Each row is a point. The window is the flat piece filled in between its corners: a triangle in 3 columns, a solid with four corners in 4, and so on. A path goes straight from each point to the next, and from the last back to the first. After which points does the path pass through the window?
In the rows, 100 means zero.

Window:
115 168 64
112 123 77
38 92 147
Path:
(1): 37 90 90
(2): 75 93 96
(3): 99 104 155
(4): 61 103 165
(5): 27 88 113
(6): 44 117 59
(7): 97 152 123
(8): 138 124 121
(9): 89 118 78
(10): 93 136 13
(11): 149 159 85
(12): 144 180 58
(13): 103 168 5
(14): 50 80 117
(15): 99 108 154
(16): 105 106 160
Through the window after points: 4, 8

Window:
107 40 35 63
119 12 145 137
43 195 108 65
125 143 64 57
Path:
(1): 109 136 107 6
(2): 80 140 66 129
(3): 75 90 77 140
(4): 75 61 114 42
(5): 110 105 131 39
(6): 103 168 73 134
(7): 109 61 74 149
(8): 115 58 108 71
Through the window after points: 1, 7

Window:
162 120 51 129 53 134
82 95 81 78 71 109
108 60 82 54 116 108
65 65 49 119 157 84
92 8 152 110 110 107
130 195 187 52 117 71
Path:
(1): 113 106 100 64 84 69
(2): 120 75 112 57 98 54
(3): 100 130 139 82 133 155
(4): 98 89 85 97 131 170
(5): 125 75 90 112 112 23
(6): 152 100 94 96 65 75
(7): 117 130 104 77 89 147
(8): 101 114 83 71 138 152
(9): 111 104 55 63 106 69
(10): 121 115 114 78 100 18
(11): 99 132 132 68 140 145
(12): 123 125 128 81 87 134
(13): 131 111 122 81 82 66
(14): 141 79 117 93 82 31
(15): 124 106 91 111 120 163
(16): 90 139 93 68 140 157
Through the window after points: 2, 10

Window, 6 rows:
108 104 141 88 130 75
99 94 96 80 112 98
135 119 104 104 107 87
111 113 150 86 96 100
92 139 106 87 120 102
5 123 65 129 99 90
Path:
(1): 113 122 110 83 98 60
(2): 112 112 120 105 116 102
(3): 59 102 93 135 117 121
(4): 37 129 75 87 95 69
(5): 96 123 117 80 112 81
(6): 103 121 120 103 131 106
(7): 65 117 108 122 121 117
(8): 58 117 87 96 85 70
(9): 56 130 99 83 92 74
(10): 77 85 84 123 124 120
(11): 122 117 121 96 123 111
(12): 133 108 116 61 108 71
Through the window after points: 1, 3, 5, 7, 9

Window:
95 80 66 154 52 77 115 95
85 180 81 88 9 76 170 82
183 127 93 35 140 123 83 27
70 70 136 175 50 148 81 131
150 47 117 57 103 77 135 97
154 175 103 42 195 97 72 73
123 83 77 133 76 134 165 112
28 69 78 77 80 101 137 81
Path:
(1): 123 117 81 76 66 134 102 106
(2): 116 117 61 69 71 107 101 96
(3): 115 127 99 103 119 88 153 73
(4): 77 95 114 112 84 83 134 84
(5): 116 119 58 92 88 126 109 123
(6): 108 120 71 92 103 127 87 97
(7): 103 118 114 116 101 108 116 78
(8): 100 101 103 150 115 116 165 65
(9): 73 113 53 63 36 123 76 110
(10): 139 64 75 56 80 75 114 126
(11): 118 90 141 98 95 101 147 65
(12): 125 108 137 119 122 80 113 20
Through the window after points: 10, 12

Window (8 x 8):
151 119 74 73 144 100 95 135
115 171 110 185 8 171 110 96
87 77 54 147 133 43 109 162
110 84 43 76 144 151 83 97
108 72 144 176 138 141 143 147
172 125 119 130 183 115 5 177
132 75 78 123 69 31 47 141
67 138 111 91 116 134 114 102
Path:
(1): 90 127 96 132 149 75 108 96
(2): 85 100 81 113 109 107 104 148
(3): 109 105 117 129 94 138 95 168
(4): 144 132 106 184 106 79 94 101
(5): 135 123 117 146 149 113 67 123
(6): 137 111 100 118 108 150 61 189
(7): 119 126 93 131 77 139 93 147
(8): 145 138 121 166 119 120 95 81
Through the window after points: 1, 5, 7

Window:
76 89 68 124 119 195 183 76 72
130 121 68 107 128 93 79 175 56
40 88 88 131 88 95 102 122 111
117 150 86 119 87 95 9 83 7
67 112 191 142 48 92 74 133 127
31 85 100 33 90 147 85 105 125
105 20 102 136 90 116 78 75 107
73 133 118 117 144 111 81 115 100
144 191 94 108 94 57 68 82 36
Path:
(1): 102 180 59 125 80 117 19 93 75
(2): 91 88 132 108 116 87 88 114 44
(3): 97 83 109 86 111 57 87 125 38
(4): 104 173 109 166 69 155 40 136 119
(5): 108 127 75 116 101 122 63 86 72
(6): 89 91 92 104 120 97 94 106 16
(7): 53 82 176 96 120 92 86 82 47
(8): 74 82 81 115 78 138 76 114 112
(9): 134 153 57 115 84 136 39 107 103
(10): 46 116 149 73 121 64 127 89 47
(11): 70 94 116 97 98 102 107 102 58
(12): 94 118 88 110 81 126 79 102 91
(13): 118 114 75 124 75 159 70 103 109
(14): 28 93 147 99 98 74 125 102 37
(15): 75 102 129 94 114 57 96 134 14
(16): 86 105 96 120 108 127 77 122 110
Through the window after points: 1, 3, 9

Window:
70 71 101 69 129 144 110 162 118
164 85 172 138 101 126 185 87 79
105 58 35 25 133 151 173 69 71
193 168 148 88 93 83 119 63 96
99 66 30 70 99 39 133 112 64
94 64 175 57 148 72 84 128 73
41 95 100 132 144 109 32 99 47
110 120 156 101 86 5 157 80 119
98 102 95 52 25 97 56 97 136
Path:
(1): 118 108 123 63 64 81 113 107 63
(2): 94 140 132 48 73 108 152 101 38
(3): 125 84 107 82 109 113 77 105 110
(4): 164 57 117 86 119 100 93 42 139
(5): 118 133 118 74 80 96 144 102 60
(6): 116 95 157 64 103 104 158 104 72
(7): 140 75 130 84 112 78 135 100 109
(8): 131 80 57 69 172 77 117 65 127
(9): 93 96 157 75 62 132 165 134 20
(10): 107 133 150 98 86 68 111 111 76
(11): 160 103 135 95 134 72 77 62 119
(12): 129 104 124 89 109 55 134 67 128
(13): 132 139 130 71 83 96 146 104 44
(14): 100 104 113 55 102 125 98 128 72
(15): 118 63 95 88 134 88 95 84 95
(16): 92 83 125 89 122 79 81 90 182
Through the window after points: 12, 16

Window, 11 rows:
99 81 104 99 116 126 49 113 98 106 141
195 125 146 72 43 78 125 57 69 88 74
177 91 89 44 97 45 97 62 168 38 83
89 63 119 94 54 93 99 120 46 174 99
95 85 44 67 64 135 107 96 120 104 131
78 87 53 135 92 97 77 107 114 92 103
122 55 106 106 112 111 134 120 115 65 96
162 99 39 123 90 84 113 72 105 154 90
92 97 156 56 119 88 111 87 47 84 125
77 101 148 129 87 159 118 76 94 153 67
95 54 116 99 66 172 116 21 98 93 83
Path:
(1): 123 64 123 111 81 77 125 68 138 95 128
(2): 130 81 121 105 76 85 109 71 108 104 108
(3): 124 92 97 92 103 116 102 74 92 93 63
(4): 102 84 85 85 133 136 72 106 66 85 47
(5): 86 54 93 109 62 99 124 79 143 112 155
(6): 109 90 93 78 73 100 114 80 109 101 127
(7): 112 81 72 73 83 125 95 103 95 105 94
(8): 145 92 90 59 92 102 98 133 71 99 35
(9): 142 91 124 95 71 85 111 52 116 87 123
(10): 126 79 114 114 77 81 130 88 132 76 119
(11): 129 63 75 50 137 136 91 110 95 78 51
(12): 135 99 85 54 105 102 90 107 79 84 71
Through the window after points: 6, 8, 10, 12

Window, 12 rows:
39 93 136 105 78 150 63 127 118 103 111 122
98 74 92 109 89 147 74 105 103 70 119 120
114 106 96 96 66 68 95 96 154 115 123 106
134 103 83 51 49 57 116 69 105 108 62 118
61 75 121 114 80 142 82 57 136 103 116 139
189 113 143 73 50 103 142 93 101 156 79 105
93 96 148 129 87 60 101 71 98 95 104 136
60 107 95 128 96 195 112 106 95 117 99 82
111 98 110 63 99 68 136 88 149 86 86 144
61 66 135 92 103 129 91 80 92 104 136 91
112 69 89 87 105 76 97 101 146 136 62 132
92 126 102 89 118 156 66 90 116 118 99 109
Path:
(1): 75 91 148 102 98 129 91 84 114 83 85 74
(2): 82 84 106 94 91 128 98 87 100 121 126 117
(3): 128 104 110 81 77 108 125 92 101 138 102 133
(4): 124 95 128 80 65 95 94 81 125 96 74 81
(5): 79 83 144 100 95 123 91 84 145 76 62 93
(6): 78 84 86 104 93 119 89 97 100 116 134 126
(7): 92 84 90 87 103 121 114 97 83 138 139 154
(8): 103 104 121 95 90 112 72 90 156 71 61 90
(9): 116 92 124 115 93 104 94 86 156 89 71 87
(10): 94 94 104 84 94 100 94 88 105 123 98 133
(11): 101 71 107 77 66 87 110 106 79 123 140 167
(12): 93 92 120 100 90 108 98 72 141 89 75 83
Through the window after points: 1, 3, 7, 9

Window:
147 74 113 142 80 110 69 122 98 55 129 122
28 141 96 149 156 97 65 61 81 132 96 82
67 123 97 140 195 83 130 42 62 124 44 94
127 67 80 51 145 137 96 79 102 125 95 111
173 111 116 19 86 172 145 32 151 130 94 123
108 71 111 75 68 135 100 113 112 84 53 126
116 63 162 60 87 85 93 117 123 62 117 131
91 125 40 142 160 64 96 71 134 157 63 113
131 41 146 106 69 76 72 106 79 119 83 101
74 106 133 150 166 117 101 108 119 120 83 61
103 27 135 121 78 129 102 87 129 87 129 138
112 88 121 72 93 117 146 117 80 134 108 126
Path:
(1): 73 109 140 118 161 111 70 103 128 130 82 139
(2): 107 86 76 110 114 112 130 75 78 111 99 44
(3): 131 88 119 74 104 118 127 71 121 99 102 90
(4): 134 108 108 81 100 182 81 77 132 146 69 182
(5): 178 120 144 70 108 168 107 51 104 136 70 183
(6): 116 84 94 48 94 124 134 63 149 110 110 72
(7): 125 84 86 106 113 105 105 88 108 94 108 89
(8): 99 127 142 118 115 128 81 77 125 143 69 160
(9): 109 61 151 129 88 136 77 118 114 104 70 191
(10): 122 99 94 85 114 115 107 79 108 101 103 72
(11): 124 79 112 66 82 92 143 130 91 62 105 79
(12): 106 66 148 98 105 124 77 85 98 121 92 134
(13): 96 103 150 124 147 116 98 105 107 127 77 113
(14): 87 74 57 115 126 93 108 71 116 89 105 52
(15): 110 69 116 101 97 93 110 97 99 101 100 91
(16): 97 101 159 94 144 98 61 79 95 106 56 161
Through the window after points: 1, 3, 5, 7, 9, 13, 15

Window:
119 58 136 112 106 67 109 80 156 111 115 122 141 92
140 80 131 138 117 34 155 108 138 66 102 105 139 69
88 140 107 117 113 110 76 112 115 166 97 90 94 90
111 128 79 74 114 105 68 84 114 68 101 111 80 84
172 116 122 128 95 90 87 88 62 81 109 83 88 112
148 82 94 63 113 95 111 130 40 71 94 91 65 137
84 71 104 97 73 159 47 123 130 32 44 105 129 87
110 119 81 79 142 148 119 74 118 119 72 53 100 83
87 67 98 111 48 95 114 102 148 104 97 63 113 115
73 99 135 166 86 104 41 88 57 8 111 119 195 69
155 95 61 112 114 113 100 120 70 76 110 114 72 144
120 123 116 92 53 126 126 112 81 104 89 132 106 116
109 90 150 127 65 120 119 119 147 112 170 58 70 134
115 108 156 137 106 56 132 85 148 93 120 87 115 143
Path:
(1): 93 90 106 121 108 104 114 59 96 90 101 93 85 103
(2): 130 110 107 102 104 93 93 118 108 86 89 93 126 98
(3): 153 95 61 124 81 94 86 176 66 85 86 112 191 132
(4): 100 95 146 115 102 93 109 59 122 75 122 96 52 99
(5): 106 98 112 120 111 100 88 71 84 57 104 119 85 82
(6): 167 105 136 135 77 75 112 133 109 100 113 60 151 122
(7): 132 94 114 86 76 112 87 141 153 82 142 121 170 117
(8): 100 98 107 124 116 87 96 71 95 79 76 76 67 88
(9): 94 100 145 165 77 147 96 79 93 104 81 104 76 112
(10): 130 99 106 75 113 71 118 117 132 82 129 72 116 119
(11): 134 111 107 118 92 109 113 126 112 81 101 75 122 102
(12): 70 75 89 105 114 118 51 51 41 64 107 159 40 136
(13): 107 26 128 135 131 119 129 90 68 94 54 101 62 138
(14): 130 120 95 90 86 90 107 110 132 99 120 86 101 106
(15): 134 113 96 102 116 102 101 134 89 125 128 75 147 112
(16): 117 97 95 116 103 110 101 88 111 75 83 109 65 113
Through the window after points: 5, 9, 15

Window (14 x 14):
111 91 124 90 105 110 132 141 117 116 107 99 75 88
78 118 103 108 111 72 98 110 117 91 114 55 78 112
102 132 83 78 155 88 92 96 113 100 89 125 86 101
38 118 85 103 82 120 55 81 173 95 82 104 103 88
109 97 83 58 110 83 122 73 121 95 103 100 91 81
152 87 103 46 89 96 96 143 85 113 132 120 143 108
159 34 117 85 111 74 96 72 106 95 112 85 124 136
145 117 91 91 84 115 89 144 93 83 78 80 91 86
106 96 101 140 106 67 98 79 103 139 124 64 97 90
78 142 130 99 106 89 66 88 108 91 109 84 5 100
115 93 108 106 101 137 151 120 105 90 153 108 126 75
86 101 142 71 82 144 111 91 90 126 108 84 92 144
125 96 139 85 97 66 128 80 111 89 85 115 134 102
90 96 68 115 80 96 102 152 73 97 108 115 104 83
Path:
(1): 117 111 92 88 83 98 104 110 111 103 112 94 86 118
(2): 132 97 89 87 72 87 123 91 115 102 110 95 104 123
(3): 94 81 139 81 152 98 95 105 106 94 100 102 101 66
(4): 88 104 115 76 124 97 85 102 100 100 117 70 103 89
(5): 115 112 91 131 73 71 137 129 134 96 96 107 63 129
(6): 127 101 88 95 94 91 109 106 125 99 111 99 95 110
(7): 73 89 115 104 120 93 87 102 112 98 105 93 105 55
(8): 97 103 106 83 111 92 94 98 101 94 100 97 109 82
(9): 106 110 89 99 92 100 101 92 131 96 109 103 102 115
(10): 129 102 82 118 82 82 130 123 136 120 126 109 71 126
(11): 86 101 122 84 115 104 102 115 100 93 102 79 97 81
(12): 96 82 115 91 125 120 90 125 89 106 105 95 105 68
Through the window after points: 2, 4, 10
